Each row of a before or after table is a point. The points were changed in one or more steps. Then noise was added and the rows were shuffled. The steps act on columns, c1 being the first. What was done? A step turns or swaps two columns, mirrors them in a line or flattens them onto one, adds a multiple of one to another, or multiplies or shifts one. Angles are multiples of 10 degrees, from the lower column toward the higher: turns from -170 to 170, lines from 10 to 170 but not 90. Use the fewest steps. Two steps may share a column if one is a turn and the other turns, adds or multiplies; they go together, in the order done. Otherwise the lowest column goes first.
In the rows, 128 means zero.

Before (8 x 3):
[[ 83 105 147]
 [200 128 115]
 [ 82 129 107]
 [ 91 124 105]
 [101 118 145]
 [134 111  97]
 [109 130 113]
 [ 78  70 158]]
After (8 x 3):
[[136 164  81]
 [110 128  66]
 [120 181 162]
 [ 89 196 189]
 [130 159 163]
 [143 171  84]
 [104  55 100]
 [138 147  99]]
Steps: turn c1 and c2 by -110 degrees; multiply c3 by 2

Before (12 x 9):
[[122 149 128  76 128 150 116 139  44]
 [146 157 186 113 147 115  64  87 129]
 [ 84 133 138 108  84 171 143 148 190]
 [158 108 155 155 108 132  79  50 100]
 [145 193 144 169  92 136 158 204 166]
 [140 109  91  61  98  99 100 157  74]
 [172  91 153 128 122 114  64  73 133]
 [100 135 155 168 116 155 115 206 154]
 [134 123 167 148 115  75  90  53 117]
 [121 166  98 162 155 146 154 184 167]
 [180 157 157 140 118 140  59  73 122]
 [180 116 189 120 142 130 120  94 114]]
After (12 x 9):
[[167 145 121 139 119 159  57  84 122]
 [115 145 125  76 128 146 114 134  43]
 [169  99 140 121 144 157 122 110 114]
 [ 67 129 123 109  84 144 144 131 192]
 [113 170 116 162 153 141 153 181 165]
 [156 111 135 150 114  85  91  62 114]
 [152 134 124 112 147 125  66  93 126]
 [155 122 131  60  98 110  99 165  75]
 [173  89 144 126 125 137  61  86 134]
 [ 88 127 130 169 117 136 115 194 156]
 [155 102 135 155 111 142  80  59 101]
 [142 183 110 168  95 141 157 206 165]]
Steps: turn c1 and c6 by 30 degrees; add 0.3 times c1 to c8; flatten c2 and c3 onto the line at 160 degrees

Before (8 x 14):
[[124 115 136 113 150 155  90 134 150 135  98 167 136 137]
 [151  97 120 114 123 160 123 126 164 141 127 124 138 142]
 [128 116 124 161 141 116 157 124 109 122 143 105 127 133]
 [140 126 133 128 146 172  86 134 136 136 114 158 164 114]
 [124 140 134 137 120 136 163 120 127 140 130 137 133 144]
 [125 134 151 172 126 116 136 126 124 141 139 121 130 145]
 [113 130 104 165 129 124 127 139 139 133 148 115 135 130]
 [ 77  54 100 182 115 179 108  97  98 102 146 149 150 109]]
After (8 x 14):
[[114 144 104 153 130 125 128 141 119 133 148  94 131  84]
 [132 131 151 168 126 119 136 126 120 142 138 118 124  91]
 [ 58   9  99 148 115 151 107  96 139 104 144 147 172  40]
 [160 126 132 147 120 130 162 121 135 141 129 130 136 132]
 [146  94 120 131 125 143 123 125 138 142 125  94 152 161]
 [ 97 135 132 119 145 142  84 133 158 137 114 145 181 114]
 [156 110 124 153 140 120 158 123 100 123 143 123 122  93]
 [ 85 124 136 126 149 142  90 135 171 136  99 150 150 157]]
Steps: add 1 times c7 to c1; add 1.5 times c8 to c2; turn c4 and c14 by -50 degrees; multiply c14 by 1.6; turn c6 and c13 by 30 degrees; multiply c6 by 0.7; turn c9 and c12 by -70 degrees; add -1 times c11 to c12
